Each point is reached from the start by the listed moves, each made once or not at all, plus a little noise. Say if it took an odd or an even number of moves. Then give how often each move was made.

Moves:
(1): [ 3.0 -4.2  1.3]
(2): [4.6 4.4 0.6]
(3): [-1.5  1.7  5.3]
Start: [-0.6  0.7  0.0]
Points:
[7.1 0.8 1.9] -> even (1, 1, 0)
[5.7 2.4 7.3] -> odd (1, 1, 1)
[ 2.2 -3.5  1.2] -> odd (1, 0, 0)
[ 1.0 -1.8  6.5] -> even (1, 0, 1)

Moves:
(1): [ 1.5  1.6  0.5  1.4  2.6  0.1 -1.3  1.4  3.5  0.7]
(2): [-2.4  0.3 -1.2 -1.4 -2.5 -1.0  1.0  2.2  2.1  2.2]
(3): [ 1.2  2.0  2.1 -1.2 -0.1 -1.4  4.1  3.1  1.6  1.9]
(4): [-0.3  3.3  0.4  7.6  1.7 -0.1  3.7 -1.9  5.0 -1.2]
(5): [-0.3  3.2 -2.1  1.7  1.8  1.3 -0.8  3.2  0.1 -5.4]
(6): [ 1.6 -6.0 -1.2  0.9 -1.8  2.5  3.6  3.6  1.1  0.1]
(7): [ 3.2  1.0 -2.1 -1.7 -0.9  4.3  0.3 -5.9  0.4 -3.2]
(8): [ 1.6  4.3  0.1 -1.8 -0.8 -4.0 -0.2  0.1  2.9 -3.2]
Start: [-3.5 -0.9 -3.7 -2.1 -1.8 -3.7 -0.4 -3.6  1.8  1.7]
Points:
[-0.1  9.7 -8.6 -4.0 -1.8 -3.1 -1.8 -2.7 10.9 -7.7] -> odd (1, 1, 0, 0, 1, 0, 1, 1)
[-3.2 -2.1 -5.0  6.5 -1.6 -2.6  6.5  1.9 13.4  3.7] -> even (1, 1, 0, 1, 0, 1, 0, 0)
[-4.8  4.3 -6.5 -0.1 -0.1 -3.6 -1.3  3.1  7.6 -0.9] -> odd (1, 1, 0, 0, 1, 0, 0, 0)
[-1.1 -2.2 -3.6  7.9  0.7 -0.9  5.8 -0.5 11.1  1.3] -> odd (1, 0, 0, 1, 0, 1, 0, 0)
